Each row of a before or after table is a point. The points were changed in one or more steps. Then noise was added and the rows were shuffled. The steps act on how far a point lies along the listed directions, d1 being the first. Write out the steps. A step turns or swaps two directions, mirrors them in a line or flattens them onto one, adds a multiple of one to another, or multiplies one. Angles are multiples of 10 degrees, from the lower direction toward the higher: turns from -170 to 170, lines from 10 to 170 but not 90. Use the fewest steps. Two steps may share a direction if one is a turn and the other turns, adds or multiplies; they go together, in the order done. Otherwise the lowest direction goes first.
(in the rows, 100 means zero)

Directions:
(1): 122  135
(2): 65  122
Before, 12 rows:
99  139
75  103
82  11
122  122
84  91
139  116
117  128
74  85
129  122
104  106
127  106
101  124
After (12 x 2):
127  127
119  127
83  112
154  147
93  110
62  71
107  102
79  82
142  127
139  140
112  52
58  76
Steps: add -1.5 times d2 to d1

Directions:
(1): 109  133  123  142
(2): 122  143  89  68
(3): 134  89  59  123
Before:
128  117  88  80
90  104  109  89
49  76  107  61
80  64  119  151
45  87  173  108
81  80  115  109
91  75  95  65
113  110  85  118
131  114  72  107
113  118  102  93
77  70  100  53
94  110  99  123
After (12 x 4):
109  124  107  84
137  125  79  78
94  103  104  89
23  80  195  106
79  73  115  115
55  55  144  149
126  63  53  89
128  121  78  99
100  115  101  109
85  59  61  91
76  115  120  112
123  54  45  86
Steps: add -1.5 times d1 to d3; multiply d2 by 1.3

Directions:
(1): 122  112  91  38  139  114  118  100  134
(2): 80  112  107  74  138  67  52  99  58
(3): 120  53  102  70  65  78  71  138  114
(4): 167  136  132  102  82  96  84  82  87
(5): 61  121  143  80  74  142  72  98  121
Before (14 x 9):
103  125  123  91  121  76  79  104  47
118  89  130  137  56  74  20  104  49
136  80  79  97  93  114  144  96  145
113  118  113  92  140  49  82  97  60
132  113  84  116  105  90  119  92  75
104  110  139  93  104  97  25  99  64
109  75  45  95  103  76  137  121  119
148  64  82  82  85  74  118  109  90
106  109  83  89  138  44  93  104  64
77  110  109  134  91  70  61  94  65
156  77  58  86  77  93  142  128  151
127  59  81  62  84  83  83  152  121
78  106  102  105  83  72  36  92  67
121  101  87  100  90  103  92  105  107
After:
73  68  103  133  68  156  112  113  135
62  87  88  155  72  96  105  102  104
159  111  111  62  114  74  76  90  92
80  83  88  122  87  121  156  118  110
91  67  79  123  97  93  159  117  132
93  43  106  159  13  121  81  126  117
128  83  71  59  107  40  71  127  84
124  97  89  94  87  98  86  108  108
181  94  99  36  85  46  55  137  106
53  74  77  129  52  110  93  103  123
151  44  94  58  61  67  90  126  96
95  65  58  107  99  74  142  125  120
132  101  78  114  96  92  126  98  85
131  44  102  33  59  76  47  171  129
Steps: mirror d2 and d4 in the line at 120 degrees; turn d3 and d5 by 20 degrees; multiply d3 by 1.6

Directions:
(1): 130  101  86  104  146  126  43  67  94  90  132  132
(2): 112  123  104  103  88  28  105  106  112  62  144  127
(3): 132  115  145  87  69  129  116  121  72  138  130  137
(4): 141  35  116  52  117  96  106  127  118  77  100  92
Before, 14 rows:
123  70  89  96  137  149  70  87  107  114  76  56
141  70  77  67  135  70  71  80  126  44  111  124
87  107  113  118  85  176  102  80  83  164  82  107
96  47  96  89  83  41  120  117  126  49  75  72
111  58  50  90  150  137  54  79  103  93  96  102
65  104  57  142  117  75  90  59  105  84  75  71
124  73  119  76  113  131  96  86  113  98  88  98
144  88  102  76  170  126  68  64  86  88  134  120
35  138  114  113  42  63  155  123  90  111  48  37
107  85  83  104  122  68  96  92  99  112  118  108
114  56  66  72  155  77  66  79  139  31  116  83
116  104  95  107  119  52  78  94  87  80  148  134
102  128  95  107  117  87  60  66  95  85  137  120
105  59  122  80  137  171  92  104  101  119  76  85
After (14 x 12):
106  83  86  101  125  74  97  91  99  116  118  110
103  124  96  106  120  82  58  69  97  83  142  121
123  77  86  100  134  152  74  84  105  113  74  53
99  40  96  88  85  49  121  120  126  54  71  69
68  108  57  142  116  73  92  59  106  82  83  70
33  139  115  114  43  54  158  123  92  108  48  36
112  51  70  69  159  84  63  80  138  33  110  75
142  60  75  57  140  77  73  82  128  45  106  123
123  101  96  100  123  47  79  99  91  79  146  132
147  91  102  81  171  131  64  64  89  88  128  120
83  119  113  127  82  170  100  76  85  163  88  109
111  65  50  93  150  137  48  80  104  99  94  100
120  75  113  82  113  138  97  87  116  101  84  98
99  67  120  84  134  177  90  97  98  126  78  84
Steps: turn d2 and d4 by 10 degrees

Directions:
(1): 99  105  90  108  100  144  107  135  81  129  68  156  154  126  112  108  53  129
(2): 134  55  86  79  122  70  130  125  123  69  88  75  82  136  95  83  71  162
(3): 70  40  98  122  97  140  111  78  138  93  103  125  123  70  71  68  145  131
(4): 73  101  30  126  119  81  46  85  88  105  85  134  54  134  100  80  110  109
(5): 130  102  103  103  168  110  99  68  100  105  155  113  122  116  161  114  129  117
(6): 35  113  105  154  72  88  121  101  127  105  138  64  109  133  136  91  72  113
Before (14 x 18):
93  98  93  115  90  102  104  96  108  90  118  81  108  108  117  93  95  104
109  104  106  109  110  112  85  79  91  104  119  110  98  87  114  111  130  78
96  123  99  106  88  83  100  100  97  84  108  88  85  108  110  108  96  92
116  93  101  102  119  100  101  94  104  116  112  113  107  111  115  104  94  111
106  104  95  92  114  108  100  92  87  103  104  113  100  98  101  104  109  95
110  117  148  91  90  104  106  108  98  112  118  81  117  70  109  120  110  80
106  96  86  91  125  105  98  88  95  100  118  114  101  94  108  101  120  119
104  100  102  108  106  93  99  97  107  90  113  90  96  102  111  97  113  107
98  104  97  103  111  129  87  107  81  125  81  141  135  104  115  115  96  101
84  120  107  97  72  97  106  102  93  101  106  93  91  102  97  110  92  72
130  195  107  88  102  50  104  132  55  108  105  81  78  146  159  140  32  59
117  87  104  90  132  102  96  85  104  87  125  95  109  90  99  99  113  102
74  110  98  123  101  101  95  77  111  107  133  92  100  108  124  97  112  102
111  103  92  102  124  101  93  106  91  101  111  107  93  112  115  97  110  95
After:
116  82  87  95  93  113  95  101  100  84  88  102  104  87  88  88  110  100
197  143  104  28  127  71  79  112  44  91  66  119  61  82  88  134  99  45
94  106  93  100  95  92  96  118  96  96  92  93  77  104  90  90  101  83
91  89  93  97  81  115  86  92  103  105  80  120  95  80  68  89  118  96
81  97  103  102  81  92  107  114  105  90  100  83  99  98  75  94  72  95
81  111  108  108  103  78  85  72  104  98  121  72  79  90  114  106  134  73
102  97  99  102  87  101  99  113  101  93  83  103  96  94  87  95  97  106
106  113  144  88  81  114  108  121  94  119  100  93  125  70  95  120  102  83
115  109  104  85  104  120  102  101  82  110  103  128  113  100  106  115  108  83
117  108  96  87  98  108  96  106  87  89  82  123  100  95  92  107  99  97
74  106  84  103  79  87  104  106  103  97  103  83  84  91  87  96  98  108
77  113  107  118  66  106  93  103  91  108  92  101  92  91  90  108  97  74
87  111  97  103  93  93  106  99  95  99  104  93  88  103  100  101  96  90
100  89  103  100  88  80  97  98  111  102  101  86  77  94  84  94  98  92
Steps: turn d1 and d5 by 150 degrees; mirror d3 and d6 in the line at 20 degrees

Directions:
(1): 106  90  95  72  110  83  106  103  84  99  90  83  109  58  92  79  65  111  167  142  55  107  104  34  107  168  117  77  85  107  120  157
(2): 156  115  110  111  112  83  124  85  104  131  115  70  117  124  130  103  108  73  72  102  64  93  163  81  41  131  55  121  34  95  86  80
(3): 173  126  93  113  92  110  57  107  101  109  145  98  56  91  48  143  126  96  128  113  147  62  71  89  89  131  99  142  101  117  139  102
Before:
172  124  97  136  118  113  67  95  106  106  147  90  69  125  72  146  142  74  81  76  145  80  83  108  74  91  79  153  82  115  129  74
167  106  105  81  113  72  113  96  109  116  124  69  106  108  99  111  94  82  102  127  69  83  135  61  75  154  85  111  60  100  87  123
80  90  79  133  97  123  101  98  115  85  80  101  111  134  116  109  118  104  54  80  116  103  99  137  102  40  69  104  129  87  72  53
139  108  115  94  101  91  118  105  93  111  131  71  116  102  117  99  112  86  91  125  70  92  147  89  40  146  57  107  44  106  91  96
171  120  110  120  91  109  77  90  110  121  140  83  87  117  86  130  124  77  60  108  123  78  111  104  68  109  71  137  71  96  114  72
46  81  110  85  106  90  144  90  94  104  67  109  122  106  146  74  77  81  79  101  49  131  129  103  92  77  105  68  76  94  65  118
130  121  109  121  89  129  58  110  128  93  125  127  76  123  68  148  140  87  93  78  178  75  73  150  92  39  82  155  129  98  127  67
92  86  97  101  115  102  102  104  100  101  94  102  106  100  111  101  98  106  99  102  70  106  94  114  104  108  96  86  106  112  92  106
92  101  110  100  107  77  132  86  95  118  87  90  127  131  144  75  93  95  50  94  50  116  142  106  58  110  81  84  59  80  74  79
After (9 x 32):
52  87  107  93  99  100  128  92  98  99  78  118  106  110  130  90  92  84  73  92  81  121  108  122  98  60  110  80  93  97  71  107
74  74  71  95  104  108  96  108  93  74  64  88  110  72  92  85  73  126  149  133  74  110  82  61  130  117  105  70  133  99  107  131
99  96  98  98  82  123  59  106  101  86  113  112  78  81  58  115  101  110  104  114  144  92  49  109  137  89  124  100  139  101  129  110
64  96  108  103  78  126  84  119  100  75  120  122  88  106  86  112  130  111  70  88  152  95  68  166  106  52  98  99  138  105  91  75
107  102  103  101  93  106  87  106  124  89  119  115  83  135  85  128  124  94  51  78  148  85  77  152  121  49  105  116  136  96  76  77
98  90  98  106  115  105  101  103  104  103  98  101  104  107  113  104  104  103  91  98  75  103  96  119  98  104  90  93  103  112  91  99
113  99  86  105  117  112  60  108  92  78  117  104  70  80  54  119  106  104  142  98  133  100  41  83  130  103  126  109  126  120  143  128
40  91  100  97  91  100  97  104  93  86  80  128  98  113  104  84  97  124  68  83  110  117  68  142  120  64  126  73  136  87  91  88
118  100  102  74  104  101  73  115  102  87  100  105  97  56  60  107  80  107  196  140  103  94  79  51  111  136  115  108  114  105  152  156
Steps: turn d1 and d2 by 140 degrees; multiply d3 by 0.7

Directions:
(1): 61  108  101  107  121  113  63  106  68  72  138  93  84  80  89  19  75  60  32  93  96  120  51  87  97  137  65  112  131  130  131  59  102  86  77  151  104  89  85  60  112  86  54  70  117  82  59  63  94  106  62  72  97  95  172  75  120  75  87  78  60  122  93  92
(2): 135  135  115  82  48  109  72  113  88  78  62  79  98  109  94  119  36  140  45  74  144  101  99  118  135  69  109  31  79  73  99  93  147  142  149  132  127  64  99  86  121  87  104  97  92  147  84  90  92  60  118  126  126  126  83  70  135  79  130  90  37  84  86  68
Before:
78  100  93  116  123  104  84  91  78  93  137  93  87  88  86  51  99  65  88  101  79  116  75  84  91  125  82  132  125  122  111  72  84  71  78  116  109  101  98  88  102  90  70  99  104  80  77  78  103  117  76  69  98  89  152  98  106  92  87  91  93  111  95  110
69  85  95  115  125  109  86  104  96  90  134  93  89  92  103  50  108  56  72  99  73  109  68  81  80  126  92  133  127  112  114  84  86  88  84  110  99  109  87  92  107  100  77  95  105  88  94  78  99  121  77  84  89  90  134  104  117  104  81  98  96  106  108  108
96  107  106  98  109  101  59  103  86  84  104  87  88  101  108  64  66  95  44  82  104  107  83  103  103  100  84  95  103  98  105  71  111  120  99  139  104  92  101  68  109  91  91  83  116  91  64  73  93  87  80  95  106  100  119  79  112  90  99  79  54  104  105  93
83  64  91  119  142  92  134  86  124  124  112  125  102  101  111  107  168  77  167  120  76  87  109  85  70  111  101  166  112  114  87  117  54  60  72  65  73  142  105  116  72  117  116  111  89  66  122  121  104  139  104  100  72  78  96  136  68  137  75  112  170  95  117  119
58  90  97  105  155  100  94  94  97  95  143  110  89  87  90  42  126  54  90  98  68  101  82  83  62  138  75  154  132  136  107  79  66  64  55  111  81  115  97  92  99  103  74  91  111  65  99  91  100  137  63  64  85  91  154  113  90  100  78  95  120  129  87  111
88  95  106  101  118  96  106  102  101  99  121  101  107  97  105  78  116  89  103  110  94  112  90  105  97  125  87  119  114  106  114  97  78  80  79  104  93  108  99  105  91  112  92  106  101  89  100  90  98  116  89  82  84  84  130  98  89  95  80  94  116  112  103  115
87  107  90  104  101  99  103  98  97  97  106  100  99  96  112  92  110  101  104  100  107  96  98  88  92  107  94  107  97  102  100  112  103  95  91  93  98  112  99  95  87  107  102  103  97  98  108  100  99  103  96  112  96  97  108  99  96  113  104  97  111  103  105  103
70  104  99  110  118  102  82  108  73  82  123  101  99  94  89  48  89  75  54  97  89  99  78  96  95  124  75  119  114  118  122  66  95  91  81  136  93  107  103  80  103  82  64  83  103  100  80  78  112  109  72  84  107  92  153  94  98  92  97  78  74  116  90  95
108  106  108  103  93  85  116  99  100  92  87  102  106  91  102  109  95  105  109  88  106  97  88  107  111  95  113  91  102  98  100  103  113  108  114  101  96  98  110  102  98  101  101  109  95  114  98  102  105  105  114  100  99  100  86  104  102  99  110  90  98  102  98  102
96  115  110  105  87  108  92  105  100  73  100  92  96  95  97  78  78  108  68  93  101  116  94  104  112  101  91  92  101  99  108  84  130  101  102  119  110  90  101  87  102  93  90  89  102  105  84  75  93  84  96  100  106  115  111  85  116  92  118  82  61  105  100  88
101  119  101  91  89  95  101  88  102  108  96  91  96  99  103  96  103  104  94  104  113  105  98  99  119  93  104  92  101  92  103  105  103  103  113  99  110  95  105  99  97  99  95  103  102  122  104  102  101  93  103  102  101  96  86  98  109  102  105  106  95  103  93  85
81  77  88  101  150  98  120  90  110  125  117  112  109  94  99  102  144  80  155  126  64  104  118  92  66  114  99  147  111  115  103  103  64  76  68  65  81  138  112  117  75  113  101  118  106  62  118  106  107  134  97  92  80  92  91  119  68  120  70  108  149  112  105  119
101  73  95  112  124  84  134  86  130  122  92  120  109  117  104  137  152  103  179  126  62  71  133  84  80  97  116  149  94  97  88  129  60  84  83  59  73  131  118  143  87  109  122  114  100  79  134  120  106  118  112  97  82  80  69  140  60  119  90  122  159  100  114  125
103  93  102  103  111  94  116  99  124  128  87  118  109  92  108  122  143  108  146  104  81  87  121  104  89  98  108  120  93  99  80  114  85  87  85  56  99  115  110  122  82  119  106  111  98  89  116  125  100  123  111  103  98  102  75  127  90  120  88  101  129  100  107  118
After, 14 rows:
78  74  89  103  155  97  123  88  112  128  119  113  110  94  100  101  149  78  158  127  61  105  118  91  64  116  98  153  112  119  104  105  60  73  65  63  78  141  112  118  72  114  101  118  107  58  119  108  108  138  96  89  77  91  92  122  67  123  68  111  155  114  107  121
96  86  99  107  122  92  120  96  126  131  95  122  110  89  109  119  157  101  157  109  73  86  121  99  83  104  105  134  99  105  81  116  76  80  74  49  92  123  110  126  79  122  105  112  100  79  120  126  101  131  106  97  94  97  78  133  84  125  82  103  141  103  110  125
77  93  99  111  114  109  80  107  93  84  125  89  88  94  101  52  93  65  59  93  82  109  68  86  87  119  93  117  122  106  114  82  98  98  96  118  105  102  86  88  111  97  78  94  104  99  90  77  97  112  82  89  95  95  130  96  125  99  88  97  81  102  105  101
100  118  101  92  91  95  101  87  102  110  98  92  96  99  102  96  105  103  97  103  111  105  98  99  119  94  104  92  101  94  102  104  101  102  112  99  108  95  104  100  97  99  94  104  102  121  104  102  101  93  103  101  99  96  87  99  107  102  105  107  98  104  94  85
91  63  91  117  140  80  142  82  133  129  103  126  109  115  106  131  171  91  195  133  50  71  132  80  70  106  114  169  102  104  87  130  46  73  69  50  64  142  117  148  82  112  121  116  101  65  140  123  109  130  108  88  75  72  73  150  50  125  81  125  177  104  117  135
87  110  96  112  109  105  76  94  75  87  126  87  87  89  84  56  82  77  73  93  92  117  75  89  101  117  84  113  120  113  110  70  97  83  91  125  116  92  97  85  108  87  71  99  102  93  74  75  100  106  80  76  106  94  149  90  115  86  95  88  76  107  92  101
87  108  90  104  102  99  104  97  98  97  106  101  98  96  112  93  111  99  104  99  106  96  98  88  91  107  94  106  98  101  100  111  103  94  91  92  98  112  98  95  87  107  102  102  96  98  108  100  100  103  96  111  96  98  108  99  95  114  104  97  111  103  105  103
66  100  99  98  141  103  86  98  94  89  133  105  88  89  87  47  108  64  74  90  82  100  82  87  71  130  78  135  127  128  107  77  79  75  68  120  89  105  97  88  105  99  75  90  109  77  94  88  99  125  68  72  91  98  150  105  99  94  86  93  103  125  83  103
91  98  108  100  115  96  103  102  101  98  118  99  106  97  103  80  111  93  97  106  98  112  90  106  100  122  88  112  111  103  115  95  83  85  84  107  95  104  99  105  93  110  92  106  101  93  98  89  99  111  89  85  87  87  129  96  92  93  83  92  111  110  104  112
104  115  111  93  98  103  53  104  82  80  95  82  87  103  106  70  52  104  31  75  115  108  82  107  111  93  87  78  99  91  105  71  123  130  111  145  111  82  100  65  114  87  92  82  114  101  59  70  91  79  86  102  112  106  116  71  120  85  106  77  39  100  102  85
80  116  103  104  102  105  73  113  68  75  112  94  99  98  87  54  69  88  37  90  103  99  78  102  106  115  78  97  108  108  122  64  109  104  95  146  102  98  104  75  109  79  65  80  101  115  75  74  109  97  77  92  116  99  149  84  108  84  107  75  54  111  86  85
78  58  89  123  151  91  138  84  126  128  118  127  101  100  112  105  178  71  176  123  68  87  110  81  65  116  102  176  114  117  86  119  47  53  64  59  69  148  106  119  68  119  116  112  91  58  125  122  105  145  101  95  68  73  98  140  63  140  70  112  179  98  119  126
100  119  112  103  79  111  90  105  98  70  95  90  97  96  97  81  69  114  61  90  107  117  93  107  118  98  92  82  96  95  107  83  137  107  109  123  114  87  101  85  106  91  92  88  101  111  82  74  93  79  98  104  110  120  109  81  120  89  122  81  53  103  98  83
106  105  106  104  95  85  117  96  100  93  88  102  107  91  102  109  98  103  113  88  105  97  88  105  109  97  113  95  103  101  98  104  110  107  111  99  95  98  110  103  97  101  101  110  95  110  98  103  106  107  114  99  96  100  86  106  100  100  109  91  101  105  99  103
Steps: add 0.5 times d1 to d2
